Each row of a before or after table is a point. The points were changed in one or more steps. Then noise was added and the rows were shuffled. The steps act on columns, c1 being the first. What was done? A step turns or swaps two columns, mirrors them in a line or flattens them onto one, adds a multiple of one to another, or multiplies or shifts one. Angles are multiples of 10 degrees, from the lower column toward the higher: turns from -170 to 170, lines from 10 to 170 but not 90. Use the fewest steps. Two steps may share a column if one is a turn and the other turns, adds or multiplies; they go together, in the order done. Otherwise the lowest column goes first.

Before, 11 rows:
[[-22  47   7]
 [-51  41 -43]
 [-33 -26 -35]
 [ 19  62 -14]
 [ -7  16  47]
 [-19  16  29]
 [-62  89  32]
 [ 22 -42  49]
 [-11 -78 -31]
 [-32 -16  20]
 [-75  17 -62]]
After:
[[ -6 -76 -31]
 [  8  62 -15]
 [  8 -41  48]
 [ -8  16  31]
 [-20  41 -43]
 [-25  88  33]
 [ -3  14  47]
 [-13 -15  19]
 [-30  17 -64]
 [ -8  48   7]
 [-13 -25 -37]]
Steps: multiply c1 by 0.4

Before (10 x 6):
[[ -2 -23  -9  -7  21  -4]
 [  9   8   0  15  -4 -16]
 [  5  25  -7 -20  22   0]
 [ 26   3  14  19   7 -29]
 [ 15   2  21 -23   2  -8]
 [ 20  -5   1 -19   7 -10]
 [ 11  20  -2 -12  -8  15]
 [  7   7   6   2  14  12]
 [-10   2  32  17  34 -11]
 [  0  23   5  17  27   6]]
After, 10 rows:
[[ 26   6  42  19   7 -29]
 [-10  19  96  17  34 -11]
 [ 11  16  -6 -12  -8  15]
 [  6  14  18   2  14  12]
 [  5  36 -21 -20  22   0]
 [ 15   3  63 -23   2  -8]
 [  0  37  16  17  28   6]
 [  9   6   0  15  -4 -16]
 [ 20  -2   3 -20   7 -10]
 [ -2 -13 -27  -7  21  -4]]
Steps: add 0.5 times c5 to c2; multiply c3 by 3

Before (14 x 9):
[[-24  45 -18  23  15 -32 -10  16 -60]
 [ 31   1 -53  -2   1 -30  -1  29 -47]
 [-36  12  36  -7  38 -61 -12 -17  31]
 [ -8 -25  -8 -51  21  24 -12 -74  -4]
 [ 16  84   2  16  31 -32  31   7 -29]
 [ 14  20 -45   6 -61   3 -22   7 -56]
 [ 30  27  65  56 -19  -5  22  -1 -95]
 [ -7   9   6 -64  15 -26 -36 -15 -10]
 [-57  -9  -1  -8   8  10 -12 -65 -54]
 [-14 -50 -57 -17 -36   4 -34  28 -45]
 [ 30  21 -19   4  24 -25 -72  42 -18]
 [ 16  46 -38  32  43  14   1 -57  26]
 [ 10  39 -13 -15 -12 -19  11  48  -1]
 [ 10 -22   2   9  44  28 -45  27 -25]]
After (14 x 9):
[[-13  19 -14 -15   7 -35  15 -37  -1]
 [ -3   3  46  58  16  -5  24   1   7]
 [-29  38 -28  22  -3 -35 -17  -6  -4]
 [-37  42  -3  16  39 -34 -19   4   0]
 [-17  21 -34  31  14  31 -40  49  -5]
 [ 14 -19  -3   8 -28  16 -57 -34   0]
 [  1  -1 -20   5 -59 -39 -46 -32  -5]
 [  9 -11  -9 -50  -3  48 -25  62  -2]
 [-18  22 -11 -10  -8  33 -12  58  -2]
 [-19  25  42  -7   1 -50 -40  34   6]
 [ -9  10   4 -65 -28 -18 -24  24   0]
 [ 19 -22 -62 -18 -45  -5  22 -29 -15]
 [ 11 -16 -60  -3   0 -38  -2 -16 -12]
 [ -4   5 -56   7 -40   1  50  -8 -10]]
Steps: flatten c1 and c2 onto the line at 130 degrees; flatten c3 and c9 onto the line at 10 degrees; turn c5 and c7 by -70 degrees; mirror c6 and c8 in the line at 170 degrees

Before (8 x 12):
[[-14 -46 -54 -28  15  -9   1 -13 -28 -11  23 -22]
 [ 95  30  44 -31 -39 -29 -18 -42 -12  37  -4  64]
 [ 21 -28 -26  12  -9  62 -41  11  14 -20  -3  -8]
 [  4 -39 -24  20  26  37   5 -25 -10  25  10 -20]
 [  9  11 -26  36 -20  48 -72 -23  12 -31 -22  35]
 [  6   6 -19  19   7  45 -33   7  44   0 -37   3]
 [ -2 -10  -3   0  22 -19  23  37   2  29  64  -8]
 [ 23   0 -46 -11   6  25  -2 -10 -35  45  20 -23]]
After (8 x 12):
[[ 10  11 -26  72  16  48 -71  27  12 -31 -22  35]
 [ 22   0 -46 -22  -7  25  -3   9 -35  45  20 -23]
 [  5   7 -18  37  -6  45 -34  -8  44   0 -38   4]
 [  5 -39 -24  41 -29  38   4  20 -10  25   9 -20]
 [ 20 -29 -25  23  10  62 -40  -8  13 -20  -3  -9]
 [ 96  30  44 -62  31 -30 -18  49 -13  36  -3  64]
 [-13 -47 -54 -57 -17 -10   2  10 -28 -12  23 -21]
 [ -2 -10  -3   0 -15 -19  21 -40   3  29  64  -8]]
Steps: multiply c4 by 2; turn c5 and c8 by -170 degrees

Before, 8 rows:
[[ -3  -8 -21   7 -11  33  31  35 -14 -17  14  33 -22 -21 -16  19  -3  18]
 [ -2  20  15  14 -20  32   4  35 -14 -13  19  19  -9 -23 -15  -1 -21 -13]
 [ -4 -11   7   6  95  34 -25  43  78 -33  21 -33 -16  31 -11  40  -6  41]
 [  7  35  13 -60 -30 -35  33  36 -16  50   8 -34 -16  34  36  -2 -11 -21]
 [ -2  -1   6  13  19  10   5 -45  24 -32   4 -16 -13 -47  28  17   5 -21]
 [ -7  30  12 -23 -23 -76 -35  -4 -10 -29  16 -22 -12  34  36 -12 -11   0]
 [-14  18 -21  17 -21  36  10  -2 -17  13   8 -20  -2  29  37  -3 -11 -24]
 [ 11   4 -12  12 -29  28 -13  20 -19 -17   4 -20   3 -25  27  -4  28 -25]]
After (8 x 18):
[[ -5  -8 -21   4  25  23  32  35 -15 -17  13  34 -23  21  19  19  -3  77]
 [  5  35  13 -42   9 -53  32  35 -16  52   9 -34 -14 -34 -24  -2 -11  38]
 [ -3 -11   7   5 -50  86 -24  44  79 -33  22 -34 -15 -30 -24  40  -6 100]
 [ -2  -1   4   8   1  13   7 -45  25 -32   6 -17 -12  49 -33  18   5  39]
 [ 12   5 -12   8  45  -2 -13  20 -19 -17   5 -21   3  25 -16  -3  27  34]
 [ -4  20  16  12  31  16   4  35 -14 -12  18  18 -10  25  21  -1 -21  50]
 [-15  19 -21  13  50   9   8  -2 -19  12   8 -20  -3 -29 -28  -3 -10  35]
 [ -8  30  13 -14 -23 -80 -35  -4 -11 -29  16 -22 -12 -34 -26 -12 -10  61]]
Steps: multiply c4 by 0.7; turn c5 and c15 by -160 degrees; turn c5 and c6 by -40 degrees; multiply c14 by -1; shift c18 by 60

Before:
[[-89  15 -45 -48  12 -51 -23 -18  82  48 -33  26 -40 -78  95 -24 -24  35
   49 -43 -33  32  11 -30]
 [-38  -2  35 -13  25 -53 -69 -25  33  74 -60   3 -45 -38  87 -72 -33 -17
  -31 -58 -43  44  68 -68]
 [ 33  18  20 -36  25 -31  16  57 -40 -21  35 -56  48  57   1  -7 -50 -53
  -30  -3  81 -82 -51 -55]
 [  4  15  52 -38 -20 -34  12  23  -2 -27  47  12   8  49 -34 -11   0 -37
    0  -5  36 -62 -57   9]
 [ 19  31 -31  23 -14  68   8 -17  69  30 -24  24 -14  15  55   4  47  18
   67  14 -10  -5 -24  18]
 [ 15  13  18   2  22  10  40   2  19  35  14 -18  23 -17 -22 -19  24  -5
   41 -26  33   4 -22  33]
 [ 41  61  35  -6 -39   4   8 -14  27   7 -12 -45  36  29 -48  -4  -4  25
   26 -61  27 -57 -61   8]
 [ 56  27   6  -1  22 -30  -3 -30 -24 -52   9 -48  29  37 -11  -7 -23 -66
   17   5   8 -29 -23 -15]]
After:
[[ 17  36 -31  25 -13  70   8 -15  72  31 -25  25 -15  18  52  -4  50 -23
   70  20 -11  -9 -24  19]
 [ 47  59  35  -7 -40   8  11 -12  27   8 -11 -46  33  30 -48   1  -3  52
   24  32  27 -59 -62   8]
 [ 58  23   4   2  20 -29  -7 -29 -20 -55  10 -48  31  35 -11   5 -22  10
   17 -66   9 -27 -20 -16]
 [  9  12  54 -39 -14 -34  15  25  -1 -29  46  10   6  52 -35   6   4  13
    7 -31  38 -62 -55  11]
 [-35  -4  30 -10  22 -56 -69 -23  29  74 -60   5 -43 -41  88  75 -36  59
  -30  -7 -40  43  69 -67]
 [ 31  15  20 -34  24 -30  17  59 -39 -18  35 -52  48  56  -2   2 -49  11
  -27 -54  81 -82 -50 -53]
 [ 12  16  17   2  26  13  38  -3  22  37  18 -17  18 -21 -21  16  25  28
   37  -2  33  -2 -23  32]
 [-91  17 -46 -47   9 -45 -20 -17  80  45 -30  24 -38 -80  96  27 -26  32
   52  46 -32  34  13 -30]]
Steps: multiply c16 by -1; turn c18 and c20 by 100 degrees

Before (9 x 48):
[[ 14  14  13  18  -2 -15  -1   1 -24  10 -26  12  -1 -14  12 -17  12 -11
  -22 -19 -26   5 -25  11 -21  13  12 -12  -2  -7   4 -10  -5 -12 -14  -2
   11 -29 -24 -27  -8   3  15  -2 -15 -22 -10  -9]
 [ 10 -29  14  23 -20  -9  -2  12 -23   6  -5  -9  11  -9   7  -8  -6   6
   15  12  19   6   0 -16  -2 -17  -9   7 -28  -7   3   6  -8  11   5  -8
    3  -2   2   2  33  -9 -14 -23  -6  17   0  20]
 [ -1  15 -17  -6  -1 -20 -35  29  21 -28 -10  15  16  10 -23   1   2   6
    0 -26   6  25   7  10 -22 -25  -9   8 -32   7  15 -20  -6  14  26   1
   11  15  -9  16  10  -7  21 -17  10   5  19  29]
 [  2  -4  -4   4 -29 -14  -3 -10  -1 -20 -16   0  21 -14  16   9 -15 -20
   13 -34  -4 -12  -4   6 -30   7  -7 -20   3   7 -11  24  15  -7 -16  26
  -17 -17  -4  19  13  22 -16   2  24   7  17 -12]
 [ 20  -5  12  -8   3  22  -1  12  -4  24 -26  -3  -5 -24 -11  12   6 -25
  -18 -12  18  27 -10   0  -1 -17   6  -8  -8  24  19   8   4  -1  -4   6
    7 -12 -12 -33  25  21  16  22  -4 -12  -1  -3]
 [-18  -4  17  22  12 -13 -12   3  24  17 -30 -20   5  -5 -25 -17  -2  28
   12  13 -10  14   9 -27  18  21  -6 -16   6  30  30  25  -4  -5   5  21
  -21 -14   8  -3  19 -12  15  18  -3 -22  35  19]
 [ 13 -15 -21  40  -1  14   9  37   2  25 -48  15 -27  15  -9 -10  23  18
    9 -10 -28 -12   0   3 -21  -8 -14 -20  -9  15   1   4  14  -9  21   4
  -10  11  22 -12  16  14   5   9 -14   6  -2  18]
 [ -1 -19  -4   2  18 -10  -1 -11  16 -18   4  14  -7  -6  -6  -4 -22 -23
  -26   0 -21  16   4  -6  -1  18  39   9 -32  33  -1   3 -18 -14  23  -6
   -3 -28   8  10   3 -11  -7 -17  21 -16  32  29]
 [-23 -21 -16  -9 -31 -17  -1  16  -2  10 -12  15  22  -1   9   5  19  22
   13   2 -23 -13 -26 -17   7 -27  27 -11 -15  -5  24  -1 -19  21  -3  -8
    0 -14 -11  -1 -12  29 -21 -25  -2   0  27  25]]
After:
[[ 32 -16 -21 -38   1  14   7  37   3  26 -98  16 -29  16  -8 -10  23  20
    4 -11 -26 -13  -2   4 -21  -7 -14 -20  -8  14  12   6  15  -7  21   5
  -10  11  23 -13  17  15   3   9 -14   9  -1  18]
 [ 35  14  14 -19  -1 -16  -3   2 -25  11 -50  10  -3 -14  12 -17  13 -13
  -10 -19 -26   4 -75  10 -19  12  14 -11  -2  -7   2 -11  -5 -10 -13  -1
   11 -28 -24 -27  -8   3  16  -1 -16 -19 -12  -9]
 [ -3 -18  -5  -3  19  -9  -2 -10  16 -18   9  14  -7  -7  -6  -3 -22 -23
  -10   0 -21  15  13  -5  -2  17  39  10 -31  35   0   3 -18 -14  25  -6
   -3 -28   9   8   4 -10  -7 -19  21 -15  33  28]
 [ -2  15 -19  -2   1 -19 -36  28  20 -28 -20  15  15  11 -23   1   1   6
    1 -26   5  26  20  10 -22 -24 -11   9 -35   8 -16 -22  -8  13  26   1
   14  14  -9  15  10  -9  20 -19  10   6  22  29]
 [-56 -22 -15  -1 -32 -17  -1  15  -2  10 -24  14  21   0   8   4  18  21
    5   3 -24 -13 -78 -16   7 -25  26 -10 -15  -5 -23  -1 -18  21  -5  -9
    1 -12 -13  -2 -12  29 -20 -25  -1   0  27  24]
 [ 26 -30  14 -25 -19 -12  -1  11 -24   5  -9 -10  11  -8   9  -9  -6   7
    4   9  18   7  -1 -17  -3 -19  -7   7 -28  -7   4   7  -8  10   4  -8
    3  -1   4   0  33  -7 -15 -22  -5  17  -1  19]
 [ 50  -5  12   1   4  23   0  13  -3  24 -54  -2  -4 -24 -12  12   7 -26
   -7 -13  16  27 -30  -1  -1 -16   5  -9  -6  23 -23   8   3   0  -6   7
    8 -11 -12 -34  26  22  14  23  -4 -10  -2  -1]
 [-45  -5  17 -32  12 -13 -11   2  24  17 -62 -19   4  -6 -26 -17  -3  28
    6  13 -11  12  25 -25  18  18  -6 -16   8  31 -20  25  -5  -3   5  22
  -23 -15   7  -4  20 -12  16  17  -4 -22  36  20]
 [  6  -4  -4  -1 -30 -13  -5 -10   1 -21 -32   1  20 -15  16  10 -15 -19
    5 -33  -4 -12 -12   5 -30   5  -5 -21   4   8  13  23  16  -7 -18  26
  -17 -16  -3  18  13  24 -17   3  24   7  18 -12]]
Steps: multiply c1 by 2.5; turn c4 and c31 by 160 degrees; multiply c11 by 2; multiply c19 by 0.4; multiply c23 by 3

Before, 10 rows:
[[-11 -61  14  -9 -20 -34 -15   1   5 -43  -5 -11 -44   3   2   4  13   0
   -4 -22  58  -7 -13   1  10 -40 -73 -40 -49 -71 -31  90 -52 -19 -29 -12
  -20  25   4 -36 -13  37 -12 -20  -4  19 -26 -46  93  -8 -24 -11 -38 -29
  -53 -17   3  77  -6  -4   1 -20 -57  42]
 [ 14  12   8 -42 -10  28   9  36   8  37   8  20  13 -66  32 -40  -1   7
    6 -16  -8  -7  21  21  81   9 -12  21  14 -58 -50  11 -13   8  59 -10
   -7  20  13   6  -6 -62  -6   9  45   1 -47  21  32  28 -54  10  35  35
    1 -16 -22   5  45 -30 -11 -38 -17 -10]
 [ 16  33  51  12   6  -3   5  41 -16  26 -27  26 -25 -80 -36   2 -11 -57
   37  35 -14 -25  81  22 -28 -25 -17  -9  13 -28  -9  45  44  33 -17  41
  -71  18   1   4  54   2  -1  -7 -48 -12 -26  -3  17 -30 -29  38  45  -8
   82  17 -60  -9  35 -18  17   3 -39 -80]
 [ 46  33   6   4  -8  48 -44  -7 -21 -12 -23   1  46 -61  -7  17 -42  24
   22  11 -26 -29  -5  -9 -16 -46 -29 -67 -13  12 -62 -22  15 -28 -34 -17
  -12  52  10 -15  30  17 -38 -46 -53  51   8 -69  18   9 -52  27  14   7
   77 -18   2 -35  -1 -38 -21  -2  -6 -29]
 [ 38   0 -11 -36 -38 -22   4  -8 -67 -65  28 -24 -48  23 -20   6  21  31
    1   5  12 -33  56 -22   8  22  10 -42  18 -90   4  61 -11  42 -27   0
   13   5  19   5 -51 -24 -55 -30   6 -46 -28 -43 -50 -72  21  42  11  12
   17  14 -21  16   1 -94 -30  17  45  40]
 [-57  21 -30  25  24   7 -36  -6 -13  27  -1  60  10  25  61 -17  55  21
   32  -9   2   3  39   0  -1   5 -54 -32  32  24  43 -25  -2  16   2 -60
   13 -24   7 -21   1  21 -28  29  20 -37 -26 -11   9 -47 -26  45  24 -52
  -31  36   6 -14 -42  33   3   1 -26 -54]
 [-38  61  -7 -50 -34  70  -1  16  24 -30  -7 -15  -3  11  43 -28  82  26
   43   8  10 -37  53 -16  21  87   9   2  -4 -46 -15  -4 -24 -16   0 -18
   25 -27 -67  -8  25  42  31 -16  44  33  33   8  16  29  39  10  -1 -23
  -38 -19 -25  11  55  33 -12  19 -95  17]
 [ 17 -33 -11  46 -13   7 -20 -38  10 -13   6 -27 -11  31  73  16   0  30
   11   0   8 -44 -26  15  12 -62  11  47   9 -46  28  14 -13  11 -38 -14
   11 -33 -18 -30 -19  66 -56 -45 -30 -30  28 -17 -32  22 -79  -5   5  22
  -44 -20   4 -21   6 -70  66   9 -45 -18]
 [ 20  28  22 -34 -38   3 -22 -35  19   6   4  11  30  51 -51  38  -2 -14
   -8  38 -19  36  27 -16  23 -45 -15   3 -12 -54  32 -50 -12 -21  44 -62
  -94 -54 -20 -27  -8   0  23 -38 -14  33 -11 -20  -6  43 -25 -38 -54  52
   -4  17 -26  28  47  25  10  12  58 -37]
 [-15 -23  12   4  29  59 -26 -17 -15  37 -29  -6  16  -6 -15  -7  37 -35
   10  17  39  -6   9  -1 -10 -19   2  60  31  23 -24  -3   3 -11 -43  18
   -9   2 -48 -14 -40  16 -35   3  13 -73  46  36  19  -3 -51 -20 -33 -30
  -87 -39 -34   0  -6  28  -6  -8  -5 -57]]
After (10 x 64):
[[-26 -21  17  12  29  58 -29 -19 -19  33 -31  -5  11  -8 -19  -9  36 -34
    7  20  40 -13   5   1  -2 -18   5  57  34  22 -22  -3   4 -13 -47 -19
   -8  -1 -41 -18 -43  12 -38  -4  14 -80  53  34  19  -7 -46  -4 -30 -31
  -80 -43 -41   6  -4  26  -3 -25  -5 -60]
 [-21 -59  13  -6 -21 -35  -8   0   4 -46   1 -12 -40   4   2   0  13  -3
   -9 -20  50  -8 -13  -3   4 -39 -76 -38 -45 -70 -35  88 -54   7 -32 -11
  -21  24   9 -36 -16  38 -15 -45  -2  15 -28 -48  90 -16 -30   0 -37 -33
  -52 -21   8  73  -6  -2  -3  29  22  46]
 [ 10  22 -33  25  19   8 -36  -9 -15  28  -2  59   9  27  59 -20  58  20
   31 -11   0   5  42  -6  -1   1 -62 -33  31  17  43 -22  -2  24  -2  19
   10 -21  12 -19   1  21 -30 -40  26 -39 -22 -19   9 -53 -31 -79  28 -52
  -27  32  11 -16 -38  25  -1  86  10 -55]
 [-29  66  -5 -49 -32  61   2  21  22 -31  -6 -15  -5  10  47 -31  84  30
   40   4  11 -37  49 -21  26  81   8   2  -5 -45 -17  -5 -22  13  -4  23
   30 -23 -66 -11  29  40  30 -75  50  31  34   6  12  25  37 -30  -2 -24
  -40 -22 -24   9  57  29  -5  15  89  15]
 [ 24  30   3  -1  -7  43 -46  -5 -16 -11 -22   2  48 -68  -7  16 -45  24
   22  14 -27 -25 -13  -9 -16 -45 -30 -63 -12  16 -68 -32  17  45 -34   0
  -13  48  13 -10  30  26 -40  21 -48  55   4 -69  21   7 -48  43  17   7
   75 -20   5 -37   1 -36 -24  27  -9 -27]
 [ 19 -30 -11  50 -17   8 -16 -35   3 -11  11 -28 -11  33  74  18  -1  33
    7   0   8 -39 -28  14  16 -57  10  49  12 -44  27  17 -11 -15 -32   9
   13 -36 -15 -30 -15  59 -55 -24 -31 -29  32 -15 -30  24 -78  11   5  21
  -43 -23   3 -16   8 -67  65  15  95 -16]
 [ 73   1  -9 -34 -40 -20   6  -9 -70 -66  23 -23 -44  26 -20   7  22  30
    0  11   9 -34  60 -17  11  22  14 -43  20 -91   4  63  -1   9 -31  14
   13   4  22   4 -52 -23 -58  53   7 -50 -32 -39 -55 -67  24   6  12  15
   17  14 -17  18  12 -95 -34  -8  -2  39]
 [ 52  35  46  17   4  -1   6  45 -15  26 -25  23 -27 -80 -40   7 -13 -58
   37  34 -11 -22  87  25 -24 -27 -19  -9   9 -27 -10  50  43  13 -20  -9
  -75  21   3   3  49   3   2 -34 -49 -10 -20  -4  12 -30 -28 -12  40 -10
   81  21 -60  -9  33 -13  14 -67   3 -82]
 [ 15  15   1 -41  -8  34   9  37  10  31  13  23  13 -69  30 -39  -9   2
    8 -16 -14  -7  22  21  79  11  -8  20  14 -57 -49   7 -17   0  58 -33
   -4  18  13   3  -5 -66  -5 -18  42  -1 -43  24  32  34 -55  12  37  40
   -2 -17 -25   8  43 -33  -7  44 -22 -10]
 [-24  30  22 -37 -42   2 -27 -36  17   4   9  10  30  45 -51  39   0 -14
   -8  37 -21  38  30 -11  19 -46 -11   6  -2 -55  34 -48 -10 -17  46  23
  -96 -53 -14 -26  -5   3  25  61 -10  31  -7 -15  -3  42 -17  30 -58  51
   -3  20 -26  27  51  28  13  83  54 -38]]
Steps: turn c34 and c52 by -130 degrees; turn c1 and c52 by 60 degrees; turn c36 and c62 by -110 degrees; multiply c62 by 1.6; turn c44 and c63 by -120 degrees; add -1 times c38 to c63
